Every row gives one point. Examples show where two turns around zero, p and q, send a point. Where does a point land after both, in the order given? Backwards means that the second turn is done in reverse. Each puzzle has new turns, and all numbers are rounded.

Turn p:
-20; -12; 21 => -20; -10; 22
-13; 23; 40 => -1; 18; 44
11; -1; -13 => 9; -1; -15
-33; -9; -27 => -37; 4; -22
56; 0; -21 => 51; -10; -29
Turn q:
34; 41; 11 => 37; 38; 14
-32; 0; -21 => -32; 4; -21
31; -24; 4 => 29; -27; 3
-33; -16; 6 => -34; -14; 5
Where do these land?
q, then p backwards: 10; -16; 27 => 8; -12; 30
p, then q: -52; -6; -30 => -53; 18; -22
p, then q: 22; -50; 12 => 5; -56; -1
p, then q backwards: 0; 20; -4 => 3; 20; -2
q, then p: 3; 42; -19 => 16; 42; -12
q, then p: 17; 10; 14 => 21; 1; 13

Turn p:
23; 21; -8 => 25; 15; -13
-18; -41; -1 => -27; -36; 4
-1; -10; -10 => -6; -9; -9
33; 47; 28 => 49; 37; 19
-37; -18; -10 => -41; -8; -1
Turn q:
22; 26; -19 => 23; 18; -25
-29; 11; -20 => -29; 10; -20
-15; 15; 26 => -11; 22; 23
22; -52; 13 => 16; -51; 23
Where do these land?
q, then p: 16; -35; 35 => 16; -33; 37
p, then q backwards: -30; 25; -24 => -31; 31; -12
q, then p: 11; -17; 25 => 13; -16; 25
p, then q: -3; 15; -37 => -8; 10; -38
p, then q backwards: 30; 37; 5 => 34; 33; 6
q, then p: -24; -25; -3 => -30; -15; 10

Turn p:
-32; 19; -31; 11 => -34; 12; -33; 8
38; -14; 17; 27 => 38; -14; 14; 29
-12; 27; -1; 13 => -18; 20; -2; 18
-31; -43; 19; -15 => -21; -45; 17; -25
37; 11; -4; -35 => 35; 27; 5; -28
Turn q:
-27; -30; 36; -22 => -46; -28; 18; -14
24; 32; -14; 48 => 38; 28; 0; 43
-7; 12; -31; 31 => 13; 14; -31; 29
14; 16; 13; -28 => 3; 14; 20; -28
-14; 1; -38; 29 => 9; 4; -41; 27
22; -22; 14; -24 => 7; -25; 20; -26
-13; -9; 21; -34 => -27; -8; 13; -29
Where do these land?
p, then q: -24; 24; 27; 13 => -33; 13; 10; 27
q, then p: 25; -12; -71; -29 => 51; 16; -44; -43
p, then q: 21; 22; 24; -24 => 1; 24; 37; -11
q, then p: -4; -21; -13; 39 => 11; -25; -23; 29
p, then q backwards: -22; -9; 33; -2 => -3; -14; 37; -6
q, then p backwards: 5; -5; 0; 4 => 4; -6; 2; 4

Turn p:
0; 6; 14; 9; 13; 28 => -10; -12; 25; -4; 18; 9
-3; 77; -39; -8; -4; -36 => 22; 60; -40; -29; 8; 47
7; -31; 13; 19; 11; -12 => -2; -3; 7; 31; 6; -28
-1; -36; -28; -53; 25; -19 => -13; -4; -39; -33; -7; -55
-36; 14; 7; 13; -16; -2 => -19; 17; 10; 9; -23; 25
24; -35; -13; 2; -4; 20 => 4; -43; -12; 11; 9; -15
9; 5; 46; 18; -24; 22 => 18; -16; 49; 15; -10; 16
Turn q:
24; -9; 11; -2; 29; 16 => 8; -37; 21; -4; -2; 0
-22; -18; -26; -10; 19; -5 => -17; -15; -25; -1; 26; -10
18; -1; 31; -12; 12; -26 => -8; -2; 27; -34; -14; -12
-16; 17; -51; -32; -17; 54 => 11; -1; -28; 28; 45; 60
-4; -14; -62; -9; -38; 16 => 27; 9; -62; 7; 21; 26
4; 17; 14; 16; 11; -44 => -2; 23; 22; -16; -2; -40
-14; 2; 54; 16; -34; 3 => -21; 25; 15; 12; -55; 9
10; 6; 30; 33; 19; -14 => 1; -3; 31; 7; -21; -34
Where do these land?
q, then p backwards: -15; -2; 24; 17; 21; 17 => -15; -29; 17; 18; -5; 12
p, then q: -9; -18; -29; 16; 13; 9 => -12; -8; -23; 19; 17; -19
p, then q: 5; 9; -11; -1; 23; 33 => -27; -31; 1; -2; 14; 2
q, then p backwards: -14; 91; 13; 11; -34; -17 => -18; 52; 51; 35; 27; -51
p, then q backwards: 4; -24; -17; -24; -43; 8 => 21; -50; 7; 11; -8; 13
p, then q: -9; -28; -20; -17; -5; 16 => -13; 0; -40; -9; 1; -3
q, then p: 0; -1; 5; -21; 20; -62 => -2; 41; -6; -42; -22; -27
p, then q: 39; -27; 35; 20; 5; -4 => 12; -11; 20; -16; -33; -44
